Every row gives one point. Each copy is the shape, with its points in the same order, stretched, turned, moved and blurred by noise. Is it also mirrored, or only turned?

Shape (6 x 2):
-40 -27
-1 12
10 30
-32 -6
7 4
47 26
Copy 1 (6 x 2):
-35 35
6 0
24 -6
-18 31
-3 -11
27 -54
Copy 1 is: only turned
Copy 2 (6 x 2):
50 43
-4 1
-29 -9
23 28
6 -12
-27 -53
Copy 2 is: mirrored
Copy 3 (6 x 2):
27 58
-14 2
-32 -17
3 47
-1 -12
-19 -68
Copy 3 is: mirrored

Shape (6 x 3):
13 1 18
12 -80 3
2 22 -5
-19 25 -23
25 -1 -13
19 26 1
Copy 1 (6 x 3):
-1 4 20
-59 24 24
2 -22 -1
6 -17 -35
-8 -24 23
14 -26 28
Copy 1 is: only turned
Copy 2 (6 x 3):
19 25 1
-80 74 4
26 -9 -15
9 -36 -15
9 19 -37
41 3 -24
Copy 2 is: mirrored
Copy 3 (6 x 3):
14 1 19
58 -97 8
-30 18 -7
-64 18 -23
-1 -13 -22
-15 24 -4
Copy 3 is: only turned
Copy 4 (6 x 3):
4 -22 9
-17 -48 77
-1 7 -4
-6 31 -4
-24 -17 10
-9 -8 -12
Copy 4 is: only turned

Shape (7 x 4):
-25 4 -50 -10
-55 -7 -2 -31
-11 25 0 -14
-28 23 -45 13
52 -12 -9 -11
23 -23 17 -8
31 -5 28 22
Copy 1 (7 x 4):
50 -11 46 31
16 35 56 12
-22 -19 25 4
40 -37 59 9
-19 -19 -80 27
-11 14 -61 -5
-27 -3 -59 -43
Copy 1 is: mirrored
Copy 2 (7 x 4):
52 3 -24 -19
22 12 -30 -48
19 24 -4 -17
63 13 -2 -34
-2 -4 2 26
-13 -11 6 1
-17 -5 35 6
Copy 2 is: mirrored
Copy 3 (7 x 4):
-29 -49 41 -1
-35 -45 1 -50
-25 -25 -20 13
-49 -26 26 17
54 -13 7 26
41 2 -13 -14
29 37 -35 8
Copy 3 is: only turned
Copy 4 (7 x 4):
-32 13 27 -41
-3 42 31 -20
2 1 19 -12
-11 3 18 -55
-42 -16 -9 21
-22 3 -15 20
-4 -17 -32 11
Copy 4 is: only turned

Shape (11 x 6):
-16 -4 49 58 29 10
-31 -26 2 49 9 27
-4 -16 24 -11 -7 -25
26 45 20 23 -24 -30
-35 3 -1 3 20 66
-10 -7 -20 -12 -11 19
0 22 3 -23 -20 -45
16 25 20 -14 35 -16
18 0 5 15 -43 3
30 0 -1 15 -12 -46
20 -14 29 -29 16 21
Copy 1 (11 x 6):
26 -19 40 -81 28 25
58 -14 -7 -68 -8 -5
-6 7 18 -4 -19 -1
-84 -15 13 -1 38 -2
58 25 -41 -50 18 30
14 15 -36 0 -11 -9
-54 -5 4 24 -20 6
-17 -23 35 8 25 37
-32 18 -18 -5 14 -33
-44 -34 30 20 -3 -25
18 28 16 8 32 15
Copy 1 is: mirrored
Copy 2 (11 x 6):
10 61 -65 8 9 25
-20 39 -52 -16 26 -2
40 -26 -13 28 11 24
20 -14 -22 58 -58 -21
16 77 37 -30 50 -20
12 2 19 -1 16 -17
27 -44 12 54 -7 12
28 27 19 9 -4 30
25 -31 -24 26 -32 -42
1 -39 -46 31 -43 8
60 21 30 -21 13 5
Copy 2 is: mirrored
Copy 3 (11 x 6):
-95 59 21 -40 12 -30
-58 66 -9 -6 -1 4
-9 13 2 -22 -27 -17
-40 -37 7 5 12 -62
-32 25 -22 -22 7 67
5 0 -20 11 -12 30
17 -28 -28 -5 -13 -33
-3 -8 25 -31 14 -2
-32 -14 7 22 -14 -21
-7 -7 21 20 -10 -53
-4 3 38 -29 -13 35
Copy 3 is: mirrored
Copy 4 (11 x 6):
74 -37 -20 23 24 22
36 -10 -32 32 1 30
32 18 20 -13 0 0
17 27 -2 -9 42 -53
-8 -9 -10 17 33 50
-26 28 10 5 11 6
4 27 19 -42 7 -25
0 -33 41 -15 23 -6
3 62 -3 23 27 -28
9 15 21 0 -4 -43
-5 10 49 15 32 16
Copy 4 is: mirrored

Shape (13 x 8):
-1 51 7 -27 70 37 -26 -43
52 9 9 -57 -44 14 27 23
0 -28 -6 -23 -30 3 -19 23
-15 -21 -5 8 1 27 1 -4
2 -12 -1 18 26 -13 5 -32
4 2 -41 -17 -20 -28 -15 -28
32 20 -11 23 -12 46 -6 37
-21 -36 -8 -18 0 9 -6 -46
-10 32 8 23 -44 3 41 -31
8 -16 17 15 -17 -14 40 49
40 -67 -74 -20 42 9 -38 -11
-13 9 -14 37 -2 9 -21 5
33 18 35 24 -33 -22 6 -10
Copy 1 (13 x 8):
1 -3 64 -46 -37 49 22 -65
18 3 4 -18 55 -67 -50 -27
-21 -6 5 47 37 -9 -28 40
9 -14 7 15 5 23 2 29
12 9 0 -9 -41 19 24 -6
-20 -10 16 13 -35 -24 -3 12
-15 -4 -19 -44 19 -11 -18 36
21 -9 52 42 -10 17 2 11
13 -21 -15 -36 -17 -28 60 22
-2 2 -68 7 22 0 -3 16
10 13 34 28 -32 18 -94 -6
-27 -12 -14 -10 -19 26 25 56
-9 35 -22 -33 -7 -37 38 24
Copy 1 is: only turned
Copy 2 (13 x 8):
-13 -11 -57 28 -62 44 -19 -26
-35 29 23 71 -54 -20 56 45
-7 12 22 22 18 -13 54 -21
21 19 4 18 22 -13 -2 -34
5 -10 -2 -17 25 0 -28 3
-52 -38 12 22 20 -37 34 -20
10 57 -65 11 4 -50 40 -15
-14 -15 32 31 24 13 -29 -21
12 -33 -14 59 15 7 11 39
59 11 17 -17 29 -37 27 30
-74 51 23 -42 28 -90 -25 -65
27 -4 -42 -5 34 -26 17 -30
-3 9 -15 6 23 10 37 64
Copy 2 is: mirrored
Copy 3 (13 x 8):
-33 0 -17 -44 -43 -2 -57 24
40 -53 -30 -27 2 -36 31 1
16 -15 18 2 9 10 13 0
-19 -2 -12 0 15 14 -15 18
-27 46 -16 -3 10 -9 1 28
13 35 -7 30 2 -38 -3 6
-11 -29 -50 -8 8 23 8 -34
2 18 6 11 5 3 -26 55
-1 20 -71 6 57 -43 -25 1
-23 -10 -17 -17 44 -18 43 -17
-10 20 22 32 -53 29 33 44
-25 24 -21 11 21 14 -16 -21
16 35 -38 -16 37 -14 26 -7
Copy 3 is: only turned
Copy 4 (13 x 8):
-39 19 -5 -44 -18 -13 14 15
39 34 24 1 6 5 -52 -22
17 8 -9 32 -4 -14 -10 11
-7 -2 -7 4 14 -7 -8 34
-17 -31 -14 -9 9 -40 15 16
15 -31 -10 8 -35 -67 40 -1
-11 56 60 26 9 16 -63 16
6 -33 -38 -14 4 -30 46 26
11 -47 22 -24 7 1 -8 18
1 -5 12 25 18 -6 -64 10
0 32 -19 35 -5 -88 38 12
-21 -5 19 21 -7 -13 -9 29
-7 -20 28 7 17 4 -25 -16
Copy 4 is: only turned

Shape (13 x 9):
32 -2 51 30 -40 14 -27 -33 13
-18 1 -4 -7 4 -53 42 -2 -27
20 15 -5 30 39 -6 -9 -11 -31
37 30 -2 31 36 39 -2 -8 -23
20 -14 -9 54 22 13 -13 5 -12
-45 -12 5 -34 15 -4 16 -18 -14
23 -6 19 -11 -33 -2 -13 27 52
-24 7 -23 -14 -1 -26 32 -7 -33
2 42 67 47 -17 19 -53 -1 -9
33 -24 29 -13 -47 5 1 51 0
41 25 0 44 37 32 -13 -6 -9
1 4 0 17 -34 17 7 14 10
-5 -17 45 -12 -29 10 40 39 35
Copy 1 (13 x 9):
23 22 -18 -15 31 25 -23 -32 -1
7 -42 1 25 -18 -24 -7 5 38
-22 -13 19 15 6 19 -13 24 16
-20 4 27 -24 16 38 5 27 -8
-1 -10 15 3 10 55 4 9 2
3 7 24 26 -24 -39 9 -36 6
20 -2 -36 7 24 19 31 -40 -24
-10 -21 8 22 -33 -21 1 2 33
-26 -22 -4 -32 33 44 -41 -25 -24
21 -20 -42 -15 17 36 34 -49 19
-8 3 19 -11 29 50 7 32 -15
13 1 -20 -13 -14 37 16 -9 -7
40 -29 -13 -27 -2 7 31 -36 -4
Copy 1 is: mirrored
Copy 2 (13 x 9):
11 -34 -31 -24 -15 77 -12 60 69
7 6 44 54 -61 -10 -39 14 -3
34 -10 -26 7 -35 14 -29 -10 3
14 -60 -41 -7 -5 14 2 -32 5
49 -10 -30 4 0 30 -14 -13 5
-1 33 4 39 -60 3 10 -14 -31
8 -11 63 -23 29 15 -6 6 50
-21 7 8 47 -47 -13 -20 5 -21
39 -46 -35 -57 -20 99 -36 28 16
-22 -20 58 24 59 60 -27 -17 31
38 -52 -37 -23 -4 16 -5 -24 14
-11 -38 9 -2 17 21 -2 18 11
10 -47 88 15 12 29 4 -7 22
Copy 2 is: only turned
Copy 3 (13 x 9):
-10 55 46 16 31 -46 -35 16 12
-19 -5 -12 14 -1 14 12 -66 -1
24 -14 -5 -11 7 -13 18 -23 16
36 -6 -9 -12 -10 -19 -15 2 5
3 -8 -4 -33 27 -2 -3 10 26
-2 4 23 5 -12 40 41 -23 -33
-47 31 6 -7 1 -52 -24 6 -40
-7 -9 -18 23 4 34 19 -47 -12
37 0 55 10 61 -57 -36 -13 -14
-27 60 -29 -23 24 -33 -25 -19 -34
30 -11 -2 -19 -5 -30 -20 8 11
-15 9 0 6 24 -5 -35 4 -13
-42 41 12 -23 -8 -14 -47 -19 -41
Copy 3 is: only turned
Copy 4 (13 x 9):
49 -9 -86 -26 13 59 12 -4 -19
-11 50 63 45 -25 -16 3 -30 0
12 -5 29 -10 -4 -12 -3 21 -44
5 -34 11 -55 9 -4 26 8 -39
46 -30 11 -13 -5 -16 -6 -3 -8
-15 50 30 12 -10 -7 41 36 37
-12 -21 -83 12 25 1 -8 -47 20
-24 42 53 12 -41 -18 7 -16 15
51 -3 -110 -34 -20 4 59 10 -56
2 -59 -49 30 -26 15 35 -55 19
18 -37 -6 -50 21 -8 11 7 -44
11 -6 -41 -20 -21 -9 18 -51 25
4 -6 -36 27 18 -5 69 -68 45
Copy 4 is: mirrored

Shape (14 x 11):
10 26 13 -26 -6 30 -44 -9 -19 7 -11
-33 -37 -14 45 -31 -5 30 2 -46 -23 20
-30 34 13 32 6 40 -25 38 42 -27 15
5 27 26 -2 2 58 6 16 -97 -2 31
-23 18 -17 -24 -31 34 11 -8 -12 -38 12
4 6 31 25 0 -10 16 -8 77 2 55
7 -32 -22 34 -12 9 17 -21 -29 -13 -63
20 -16 -65 22 -43 13 28 -1 -27 42 -6
-25 23 -44 0 34 2 -5 3 -14 -21 1
-19 -20 9 -33 -21 15 37 -48 24 17 -27
-32 15 -15 -12 55 -15 -72 9 -33 25 12
-8 -27 5 -38 3 -17 17 29 35 -27 -4
7 30 -36 -32 -47 -36 32 14 11 -12 -10
-9 -3 -3 5 -37 -1 48 23 -28 5 -54
Copy 1 (14 x 11):
-12 -8 -9 2 -25 -5 -1 -8 -10 -37 -10
-8 14 -4 -49 26 11 -19 14 -11 26 26
14 -40 32 -55 19 -29 -23 -5 24 -35 -14
-29 -30 -46 -3 -7 -1 3 45 -29 -25 20
-8 -13 30 -24 5 29 8 -6 -13 -24 12
32 -36 25 -31 68 -22 -3 -15 65 -7 -15
17 2 1 -3 -11 -1 -20 -19 -41 42 4
-25 9 -13 -15 -2 8 21 -49 -63 7 41
-1 -19 9 -21 -27 8 -18 -7 14 -4 30
-17 -9 32 19 30 16 -2 -27 14 26 -26
-23 2 -30 -21 -49 -32 -10 -6 24 -27 -1
15 -18 36 -42 9 0 22 -2 37 19 -20
6 -17 11 -42 8 39 16 -47 -5 -25 -4
-2 -29 0 -25 13 15 -1 -27 -35 30 -15
Copy 1 is: only turned
Copy 2 (14 x 11):
60 -11 -11 -13 -24 3 -36 23 57 20 10
-63 6 -17 -6 26 -20 51 10 1 -11 -57
25 -1 54 -17 -52 -8 -14 15 -75 32 -5
13 15 -38 -10 -28 -11 35 -10 94 50 -19
-37 -5 -10 -16 -34 -5 -39 13 23 34 -50
6 38 56 14 -52 31 0 29 -102 -7 16
2 -10 12 18 70 -20 9 23 31 -18 -40
-34 16 -56 34 64 -59 -12 12 -10 -16 26
-21 -28 6 -8 40 34 21 -12 0 35 -9
-26 -37 -11 28 -35 -4 -38 39 13 -23 -26
30 -41 -12 -43 7 53 32 -10 16 20 21
-28 -32 48 -5 -12 13 -27 -15 -3 -9 -28
-68 -3 -4 9 40 -30 -52 30 22 18 33
-52 -36 -7 26 39 -60 -6 29 50 -5 -6
Copy 2 is: mirrored

Shape (18 x 12):
2 2 18 -71 -2 -15 3 23 -4 -3 -6 -2
-12 -16 -40 6 -5 1 -15 -24 -6 44 -19 -6
11 -82 2 -9 4 10 1 -27 -10 5 -8 3
-12 -23 -25 -6 16 7 -17 -9 17 56 12 -16
-34 3 11 2 22 34 4 -27 -15 -13 5 -9
6 -47 -121 4 18 13 2 -30 22 -4 -40 -17
-14 -34 17 11 15 26 27 -30 19 -14 -41 -18
9 0 -13 19 -11 33 42 -19 -12 -15 11 -20
9 1 17 -26 1 36 -24 -28 -12 15 -14 -5
4 -10 19 4 -2 -8 -2 -24 21 -13 -9 5
4 3 -7 15 22 -1 -9 -29 -5 16 -13 6
-4 5 -15 14 7 14 19 -11 1 20 4 -11
-8 -7 1 2 -37 14 -7 -14 21 -12 -6 -11
8 2 -3 8 0 -18 -9 -12 23 -5 2 -15
-7 7 -21 7 19 26 -8 -4 7 -15 2 80
3 2 -22 14 -26 -37 -9 34 14 -14 -10 -21
-2 0 -8 15 18 22 11 75 30 -11 6 12
4 -4 9 19 2 -1 -18 -29 -6 6 4 -13
Copy 1 (18 x 12):
38 -2 20 -27 9 -21 -31 29 -45 -38 -24 47
22 12 -29 -26 7 -3 14 14 11 34 -1 -18
59 11 -19 -19 13 -36 -2 -63 -15 36 32 22
16 -20 -29 -2 8 -3 -3 23 9 30 21 18
-12 -8 -8 47 20 -38 11 2 14 29 -25 -15
21 -22 41 -56 2 3 80 -30 42 84 20 -18
42 -2 11 29 -16 -24 41 -22 -2 13 20 -40
-26 -7 0 15 -43 -44 4 -35 7 41 -33 -22
22 15 -19 9 10 -22 7 37 -46 27 -31 9
16 -2 -10 9 8 15 16 -22 -37 -11 4 -5
-9 -6 -13 -1 27 1 6 8 -24 20 -5 -29
-15 -12 -11 5 -16 -24 -1 3 6 20 -9 -21
17 17 -13 14 -24 14 23 -20 -12 8 -15 6
-1 -19 -2 5 0 39 3 -7 -29 4 -3 -1
-51 28 -1 -12 50 -35 29 -18 -14 0 18 2
7 4 26 -17 -19 57 -21 -12 -9 -1 -9 -4
-31 8 49 11 -14 4 -26 1 2 -4 36 12
0 -6 -27 17 16 16 -6 -1 -30 26 -16 -12
Copy 1 is: mirrored
Copy 2 (18 x 12):
4 -13 10 7 5 1 24 -5 9 53 -9 -5
-33 25 3 -32 6 -17 -18 18 21 -25 -33 0
-1 -9 25 -36 -13 8 -11 25 -32 -28 -55 -8
-35 -18 12 -13 17 -27 -8 27 23 -26 -8 1
9 -4 -16 -24 -8 -29 17 3 -25 3 10 16
-49 21 -20 -71 39 20 -63 28 -10 -29 -46 -32
38 -18 14 -51 4 -10 -22 -19 -12 -28 -23 10
16 36 -9 -9 12 10 11 14 -26 -16 22 -1
-6 -9 15 -27 -37 -11 14 -2 2 3 6 -17
15 0 24 -12 -12 -5 -25 -10 -5 -2 -3 17
-18 8 -2 -18 -12 -2 -9 1 14 -14 -1 25
-6 13 -3 -6 18 -7 4 7 6 -19 8 12
16 19 19 -10 -10 -17 -30 -8 -18 -2 -4 -14
2 4 9 6 -1 -2 -32 6 10 0 10 11
-54 8 12 -17 -18 -1 8 -43 -58 0 -8 10
4 28 -16 31 9 -2 -39 1 5 3 -25 -8
-19 -28 -9 38 21 -6 10 -41 -43 -12 -5 -26
0 9 0 -4 -23 -7 -14 15 4 -13 5 14
Copy 2 is: only turned
